Each row is a point. Each copy is the shape, with its points in the same order, stretched, turned, moved and blurred by noise. Some copies are also mirrored. Which?
(in the rows, 128 means zero)

Shape:
[[184 155  65]
 [160 114 158]
 [ 86 152 163]
 [ 94 163 112]
 [109 110 133]
 [ 91 103 132]
 [142  86 127]]
Copy 1:
[[ 96 158  90]
 [176 145 154]
 [131 120 212]
 [ 97 121 186]
 [150 101 168]
 [148  85 174]
 [168 108 132]]
Copy 1 is: only turned
Copy 2:
[[139 134 245]
 [177 132 149]
 [126 168 128]
 [103 168 170]
 [127 118 135]
 [118 110 120]
 [146  90 139]]
Copy 2 is: mirrored
Copy 3 (7 x 3):
[[160 179  76]
 [190  99 144]
 [131 140 190]
 [109 169 153]
 [125 102 144]
 [107  98 147]
 [148  80 118]]
Copy 3 is: only turned

Shape, 8 rows:
[[ 74  71  99]
 [ 77  94 114]
 [155 151 128]
 [141 155 116]
 [143 189 140]
 [110 118 124]
 [183 143 135]
 [157 128 165]]
Copy 1 (8 x 3):
[[ 80 112 187]
 [ 89 114 157]
 [178 150  99]
 [150 162 101]
 [159 164  52]
 [120 119 132]
 [212 143 111]
 [186 104  97]]
Copy 1 is: mirrored
Copy 2, 8 rows:
[[ 93  45 131]
 [ 93  81 130]
 [155 140 123]
 [143 131 101]
 [139 175 111]
 [122 102 129]
 [193 135 120]
 [174 130 153]]
Copy 2 is: only turned

Shape (10 x 4):
[[119 114 134 147]
 [148  89 101  98]
 [172 145 152 187]
 [ 99 181 118 131]
 [163 100  88  68]
 [211 105  69  83]
 [129 144 138 162]
 [ 89 129  88 137]
 [128 184 126 133]
 [136 128 108 187]]
Copy 1, 10 rows:
[[104 117 116 138]
 [172 103 111 126]
 [ 92  69 162 172]
 [ 87 114 156  83]
 [205  95 125 110]
 [225  40 148 123]
 [ 91 102 144 134]
 [102 105  99  86]
 [ 97  94 174  96]
 [ 85  69 117 146]]
Copy 1 is: mirrored
Copy 2 (10 x 4):
[[111 110 142 134]
 [ 97 127  92 119]
 [ 83 145 186 155]
 [179 125 151 141]
 [114 149  70 113]
 [ 81 177  67 143]
 [120 125 167 142]
 [150  95 123 150]
 [155 149 156 142]
 [101 120 156 174]]
Copy 2 is: mirrored
Copy 3 (10 x 4):
[[106 126 145 140]
 [ 79 114 101 114]
 [113 190 153 116]
 [179 119 136 113]
 [ 73 111  78  79]
 [ 65 157  47  62]
 [129 149 151 128]
 [139 103 112 160]
 [164 136 140 101]
 [127 163 129 158]]
Copy 3 is: mirrored

Shape:
[[126 120 170 166 128 106]
 [103 165 152  91 152 108]
 [140  78 112 118  87 183]
 [ 69 106  51 129 124 125]
 [119 175 171  68 178 106]
 [162  90  90 170  98 152]
 [ 53 162 132 101 140 124]
 [127 149 116 150  87 120]
 [144  83 120 126  78 113]]
Copy 1, 9 rows:
[[122  99 173 152 124 105]
 [ 60 106 144  95 140 167]
 [188 168  87 145 135 167]
 [136 170  72  83  70 145]
 [ 40  96 166  80 165 177]
 [178 191 132 149 116 105]
 [ 73 106 112 106  96 190]
 [108 153 131 158 115 115]
 [151 138  86 148 135  93]]
Copy 1 is: mirrored
Copy 2:
[[ 92  98 152 106 158 132]
 [154 168 154 113 173 102]
 [135 131 101 117  66 169]
 [124 143  85 191 127 119]
 [171 175 161  84 199  97]
 [ 99 116 101 148 104 190]
 [156 151 168 155 147  89]
 [ 83 156 139 143 126 139]
 [ 83 132  84 108 117 136]]
Copy 2 is: mirrored

Shape (10 x 6):
[[122 141 122 105 163 145]
 [176 133 147  89 102 104]
 [146  99 164  93 102  96]
 [134  88 133  91 133 145]
 [192 131 124 153  73 194]
 [142 154  97 154 149  96]
 [164 139 145 126 113 105]
 [ 88 167 179 137 159 113]
 [ 92 145  99 112 122 138]
 [135  87 113 154 125 122]]
Copy 1, 10 rows:
[[148 130 121 122 163 156]
 [146 175  81 164 104 134]
 [110 153  85 150 104 111]
 [150 119  82 124 128 133]
 [249 126 117 140  66 131]
 [126 135 161 171 151 175]
 [140 155 123 165 116 129]
 [ 81 145 176 111 172 110]
 [132 133 124  95 136 181]
 [132  98 132 153 119 139]]
Copy 1 is: only turned
Copy 2 (10 x 6):
[[141 160 147  98 115 114]
 [ 72 156 156 123 140 132]
 [ 89 115 157 141 162 154]
 [131 141 128 112 172 155]
 [ 73 163  52 123 114 164]
 [114 132 135 118 110  78]
 [ 77 137 145 137 117 120]
 [131 101 185 145  51 123]
 [132 115 136  80 118 132]
 [118 103  93 133 168 125]]
Copy 2 is: mirrored
Copy 3:
[[100 116 146 101 108 116]
 [169 157 107 110 106 138]
 [158 128 138 147 104 131]
 [124 125 147 136  86  94]
 [ 85 144  57 148  84 144]
 [122  99 101 110 152 127]
 [151 130 104 124 110 153]
 [102 127 166 114 149 178]
 [ 99 126 134 133 141  98]
 [114  89 112 150 113 125]]
Copy 3 is: only turned

Shape:
[[131 117 147 126 103  85 100  80]
 [108 126 122 125 115 127  67 148]
 [ 98 122 169 156 107  89 157 123]
 [ 95 110 154 164 160  87 146  80]
 [ 93 151 134 131 144 124 155 127]
 [183 157 112  84 144 149 145 161]
 [159 142  79  83 137 159  92 171]
 [135 106 111  42 103 159  93 137]
 [102 133 125 104  76 105  93 112]
 [ 83 171 202  90 197 138 146 160]
 [ 97 100 168 171 116 107 125  93]
 [ 53 168 193 158 158 173 147 116]
 [119  71 144 148 102  81 141 112]
 [ 92  95 115 116 116  79 120  97]]
Copy 1 (14 x 8):
[[ 97 141 105 130 156 146 150  73]
 [ 95 139 155 153 114 126 128 136]
 [122 128  89 125 164 136 177 155]
 [146 152  86 139 200 147 142 121]
 [117 161 102 121 167 119 130 171]
 [102 130 102  81 128  63  69 126]
 [ 84 134 135 114 103  88  57 135]
 [ 53 120 145  92 126 134  79 119]
 [ 60 148 117 140 127 152 153 119]
 [109 153 155 115 216  69 136 214]
 [136 142 116 128 163 161 173 130]
 [141 200 153 120 186 131 182 225]
 [120  99  83 121 153 160 145 109]
 [ 88 130  93 139 165 163 121 115]]
Copy 1 is: only turned
Copy 2, 14 rows:
[[103 116  88 137  97  94 176 141]
 [116 119  80 151 149 122 101 155]
 [114 154 170 137 117 113 138 177]
 [ 73 130 162 122 145 101 147 128]
 [118 155 149 107 147 124 111 170]
 [220 121 114  60 129 139 103 124]
 [194 114  58  95 169 145  93 125]
 [174  62  57 122 137 165 142 186]
 [115 133  60 153 127 126 154 182]
 [ 99 109 185  64 136 137  43 215]
 [ 72 130 147 155 116 122 155 144]
 [ 31 165 183 101 123 169  74 183]
 [138 111 143 166 122  99 177 149]
 [114 103  94 149 166 107 169 159]]
Copy 2 is: only turned

Shape:
[[ 98 126 203  88 140 124 140 116]
 [136 149 100 163  76  86 114  58]
 [120 142  89 147 126 104  64  98]
 [133  94 173 142 160 117 156 134]
 [170 138 111 145 138 130 163 134]
 [119 111  93 155  56 129 134 108]
 [131 138 112 179  94  76  94  97]
 [146 110 131 108 138  89 133 182]
 [144 122 138 126 153 129 163 169]
 [125 125  82 177 105 113  88 111]
 [139 117 208 105 109 124  62 111]
 [132 157 141 163 105 124 173 197]]
Copy 1 (12 x 8):
[[113 135 111 105 162  57 183 125]
 [ 89 115  87 134 180 113  97  56]
 [ 88 121 114  92 149 107  75 109]
 [ 98 135 117 125 151 132 175 174]
 [149 138 131 146 103 171 134 125]
 [ 57 110 127 131 134 142 142  60]
 [ 75 112 102 143 153 108  88 103]
 [127  86 157 138  85 133 163 166]
 [130 137 138 147  95 149 171 157]
 [ 58 127 127 123 136 135  82 113]
 [109  92 169 121 208  26 123 105]
 [115 166 148 189  68 134 154 139]]
Copy 1 is: only turned
Copy 2 (12 x 8):
[[ 73 157 182  94 183 182 145 102]
 [ 83  24  75 162 113  99 137 125]
 [114  66 105 162 110  87  84 128]
 [108 152 166 119 203 173 156 171]
 [136 127 112 104 136 132 147 165]
 [130  91 104 196 118 127 177 114]
 [ 77  54  91 180 127  92 123 160]
 [136 196 126 127 171 104 143 153]
 [133 185 142 110 162 156 149 167]
 [130  64  96 190 116 102 121 153]
 [ 74 116 215 122 178 126 151 113]
 [103 194 124 142 116 140 168 196]]
Copy 2 is: mirrored
Copy 3:
[[ 81 114 110 124 114 156 116 190]
 [139 152 122 135  65 119  72  46]
 [112 144 100  98 125 120  97  43]
 [ 92 123 129 170 137 117 150 170]
 [147 170 132 142 134  88 146 141]
 [179 110 129 145  90 127 118  78]
 [116 132 143 130  89 105  84  50]
 [128 102 112 118 153  54 148 167]
 [128 139 130 133 152  89 172 178]
 [135 138 125 124 121 119 117  39]
 [ 99  96 122 121 152 158  37 128]
 [145 134 202 110 126  90 175 156]]
Copy 3 is: mirrored
